Every row gives one point. The last column is the point's height on a tilted bowl or saddle (a function of degree 2), plus a little noise. Along how many of its main directions does it bend up, bend down or stay straight?
In the rows, 128 means zero.

Points (10 x 3)
[[166  95  73]
 [ 97  76 148]
 [ 85 109 151]
 [113 119 117]
 [147  99  89]
 [102 135 115]
 [ 71 117 160]
 [162 128 116]
 [133  80  85]
 [ 87 156  94]]
Directions: 1 up, 1 down, 0 straight

Points (12 x 3)
[[ 91 172 168]
 [112  97 143]
 [140 126 137]
 [113  83 155]
 [ 79 105 155]
 [156  93 168]
 [135 114 138]
 [129  88 153]
 [ 64 133 173]
 [172 161 170]
 [108 139 136]
 [157  84 178]]
Directions: 2 up, 0 down, 0 straight

Points (17 x 4)
[[154 135 145 135]
 [118 131 140 131]
 [166 138 146 140]
 [119  90 114 142]
 [122 137  99 139]
 [ 18 150 109 227]
 [146 149 103 141]
 [137 152 121 136]
 [106 153 129 138]
 [131 143 137 131]
 [107 135 139 135]
 [118  99 183 148]
 [108  71 136 154]
 [ 62 195 151 184]
 [133  61 137 154]
 [142 188  98 162]
 [149 109 101 140]]
Directions: 3 up, 0 down, 0 straight

Points (25 x 5)
[[144 166  96 149 120]
 [160 143 122 108 123]
 [165 131 114 108 129]
 [150 149 147 127 107]
 [115 125 157 143 137]
 [ 50 121  71 116  85]
 [121  66 102  77 115]
 [148  95  90 132 143]
 [145 148  95 112 151]
 [192  88  82 141  98]
 [132 109  98 147 143]
 [128  68 117 134 139]
 [ 80 114 128  84  90]
 [ 75  97 131  74  70]
 [142 158 109 163 114]
 [115 215 147 145  41]
 [176 100 146 101  84]
 [ 99 136 113 109 129]
 [149 118 175 190 167]
 [149 151  89 104 160]
 [119 122 207 147 136]
 [176 138 141 113  92]
 [ 98 100 164 119 118]
 [133 119 116 119 142]
 [113  78 135 174 167]]
Directions: 1 up, 3 down, 0 straight

Points (25 x 5)
[[169 160 130 137 115]
 [140  75 120 103 122]
 [142 159 168 143 121]
 [188  82  92 172  94]
 [161 105 162 101 144]
 [129 162  99 129 116]
 [112  85 161 129 138]
 [ 91 151  90 170 149]
 [121 195 201 125  97]
 [ 90 157  99  96  75]
 [102 145 184 122 144]
 [106 118 129 111 124]
 [155 130 144 147 125]
 [129 141 116 134 130]
 [143 102 148  62 185]
 [129 164 159  75 150]
 [144 131 135 183 151]
 [103 126 128 146 144]
 [161  92 132 108 137]
 [171 118 168  67 197]
 [ 92 153  83  87  60]
 [137 110 173  67 179]
 [ 88 133 155 143 158]
 [101  75 134 141 128]
 [141 119 136 185 158]]
Directions: 1 up, 2 down, 1 straight

Points (47 x 7)
[[154 118 193 149 128 154 158]
 [115 115 123 134 130 131 131]
 [152 168  78 112 180 140 138]
 [186 119 105 122 110 141 162]
 [114 106 104 103  98 151 128]
 [121 159  88 166  94 156 145]
 [123 144 144  97 117 132 135]
 [ 85 115 169 226 179 123 216]
 [ 85 140  93 111 110  74 179]
 [128 142 145 117 105 124 136]
 [ 92 169  95 184 135 138 160]
 [131 122 139 134 136 134 131]
 [126 181 131 145 165 197 154]
 [220 116 125  87 106 148 193]
 [103 161  84 116 105 164 138]
 [128  97  98 164 129 140 148]
 [111 111 145 177 144 101 150]
 [132 110 140  87 176  85 130]
 [132  87 110 151  81 125 141]
 [ 89 150 162 103 165  75 143]
 [129 165 131 118  83 126 144]
 [103  82 148 137 111  90 133]
 [137 124  63 134 129  81 179]
 [180 135  84 107 142 124 155]
 [146 159 156  83  83 139 157]
 [ 75 115 145 141 112 109 142]
 [175  25 115  96 195 136 208]
 [161 122 121 181 136 108 157]
 [ 72 162 138 177 100 124 171]
 [110 136 125 123 118  93 142]
 [111  74 127 113  95 116 121]
 [133 134 131 194 145 143 161]
 [ 68 119 149 192 118 134 164]
 [130 138 104 145 108 154 136]
 [ 94  90 127  92 158  69 149]
 [107 120 123 130  88 131 132]
 [113 154  82  91 114 201 150]
 [119 129 141  80 180 161 162]
 [124  83 145 148 106 103 135]
 [139 152  93 162 157 140 144]
 [169  99 148 144 141 108 140]
 [100 162 124 110 181 141 144]
 [162 136 151 111 110 173 151]
 [122 153 142 113 154  47 126]
 [149  85 145  56 172 159 184]
 [ 91 177 173 190 126 168 184]
 [117 136 182  80 119 124 152]]
Directions: 4 up, 1 down, 1 straight

Points (42 x 7)
[[ 72 118 156 122 126 132 127]
 [104 134 112 144 106 140 130]
 [ 66 146 130  94 102 139 115]
 [142  72  93 168  92 155 149]
 [119 101 112 190 159 101  66]
 [201 161 195  99 136  84 127]
 [157 155  89 126 153 151 149]
 [117  96 168 165  97 138 142]
 [120 143  83  76 185  82 146]
 [139  92 113  89 147 122 156]
 [159 111 108 125  61 213 218]
 [137 129 125 153  95 123 112]
 [124 151  91 111 128 132 141]
 [ 78 157 116 121 111 150 122]
 [130 131 162 147 156 139 116]
 [ 68 174  84 170 113 109  81]
 [151 196 117 173  48  74 110]
 [139 175 123 154 172 103 112]
 [182 175 118 111 126 120 135]
 [129 154 157  96 123  87 123]
 [129  81  85 139 119 132 163]
 [118 119  95 135 182 191 133]
 [ 99 155  38 123  96 163 224]
 [159 126 153 125 171 171 130]
 [ 92 129  92 162 130  93 100]
 [133 152 128 107 160  95 123]
 [105 111 158 179 179  88  86]
 [140 155  79 168 172 147 106]
 [115 141 135 147 164 140  95]
 [130 130  91 131 158  63 148]
 [143 132 108 110 123 123 135]
 [145 132 118 149 142 125 109]
 [112 142  71 192 145 142  83]
 [125  95 121 105  90 106 153]
 [142 153  80  99 126 145 165]
 [174 150 158  72 182 150 126]
 [148 137 141 187 109 109  85]
 [141  58 147 110 153 146 172]
 [145 135 137 144 108 116 112]
 [151 137  94 105  72 138 148]
 [175 180 115 133  98 148 143]
 [134 196 143 128 129 104 133]]
Directions: 3 up, 2 down, 1 straight

Points (78 x 9)
[[171  94  26 155 140  90 110  99 211]
 [174 112 189  93  80 118 176  47 150]
 [156 125 175 100  84 143 117 172 163]
 [141 109 147 150 139  91 114  53 146]
 [107 126  82 109 144  95 156 109 135]
 [137 126 116  98 156  96 107 143 142]
 [146 102  79 137 129  98 109  87 155]
 [138  90 109 101 171  50 167  86 167]
 [111  99  84  98 110 122  98 124 158]
 [156 158 107 130  72 137 129 101 147]
 [149 103 106  99 120 161  89 148 174]
 [ 81 161  86 175 136  91 154 152 159]
 [149 107 139 129 149 141 134 181 169]
 [178 110  81 131 114 187 174 140 196]
 [151 100 135 153 163 124 121  75 152]
 [103 121 144  85 190 110  81 136 143]
 [124 163 128 141 134  82 139 114 127]
 [110  69  74 136 146 141 126 156 197]
 [135 126 181  96  83 170 118 167 172]
 [ 61 169 155 139  92 106 127  69 144]
 [114 131  87 122 161 125  84  79 155]
 [ 79 139 165 132 107 117 126  98 127]
 [ 79 129 139 129 130 132 155 120 126]
 [ 94 187  34 146 118 121 150 169 191]
 [ 87 150 141 117 106 134  99 125 139]
 [165 102 138  88 133 144 143 118 152]
 [130 157 122 119  63 104 113  95 141]
 [152  80 117  99 164 130 113 162 186]
 [222 140 101 134  73 138 137 108 178]
 [110 160 121 149 124 161 137 150 144]
 [145 105 198 127 154 108 111 122 148]
 [193  92 104 152 151 143 133 123 177]
 [155  93  98 128 130  99 131  76 144]
 [ 86  66 210 159 117 178 163 145 153]
 [ 72 151 106 151 119 149  76 114 162]
 [ 92 140 153  79 115 116 133 159 142]
 [182 105  88 134 125 131 102 110 168]
 [ 74 105 173 100 106  93 121  85 138]
 [180  86 122 109 110  97 105 191 196]
 [115 194 162 146 193 134 182 126 145]
 [170 141 154  96 110 164 130 192 180]
 [149 104 104 129  92 143  86  96 156]
 [206  72 161 143 109 170 145 142 174]
 [ 94 155 113  97 184 144  89 101 128]
 [101  81 104  83 152 148 135  64 139]
 [112  70  98 131 106 116 169  87 116]
 [163 174 147  77 144 166 132 114 146]
 [147 120 141 198 131  86 171  62 117]
 [ 99 123 141 117 114 125 131  66 124]
 [ 82 118 117 102 120 118  90 109 144]
 [139 159 112  69 163 106 126 107 120]
 [107 130 147 131 158 108 110 100 135]
 [ 25 144 131 120 147 157 140 106 144]
 [137  97  99 124 181 105 127 113 164]
 [111  99 159 129 129 119  96 118 143]
 [137 139 128 101 179  81 141  97 136]
 [133 155 118 112 104  83 148 105 130]
 [ 72 122  85 107 159 167 123 102 141]
 [ 92  81 161 127 155 128 180  88 130]
 [123 129 142 138 146  96 125 112 129]
 [176 167 116 113  99 115 137 168 161]
 [ 75 108 180 151 124 136 157 159 146]
 [ 88  94 139  80 119 127 120 144 152]
 [104 164 144 148 154 109 155 117 127]
 [141 156 116 124  82 143 144 119 142]
 [136 114 115 112 139 162 123 148 155]
 [ 84 159 128 153 142 144 153 141 137]
 [139 163 117  74 144 109  74 134 129]
 [161 128 117 142 143  78 168  66 139]
 [117  92  98 118  98 115 181 149 155]
 [137 104 156 150 104 118 108 173 146]
 [138  89 150 141 130 126 138 155 149]
 [117 127 150 221 125 159  81 124 157]
 [ 84 103 149 130 160  39 115 168 188]
 [138 125 103 115 125 164 101 130 154]
 [108  78 166  88 195 173 144 184 203]
 [149 190 170 145 166 181 148 133 153]
 [133 175 154 121 198  82 123 111 132]]
Directions: 6 up, 1 down, 1 straight
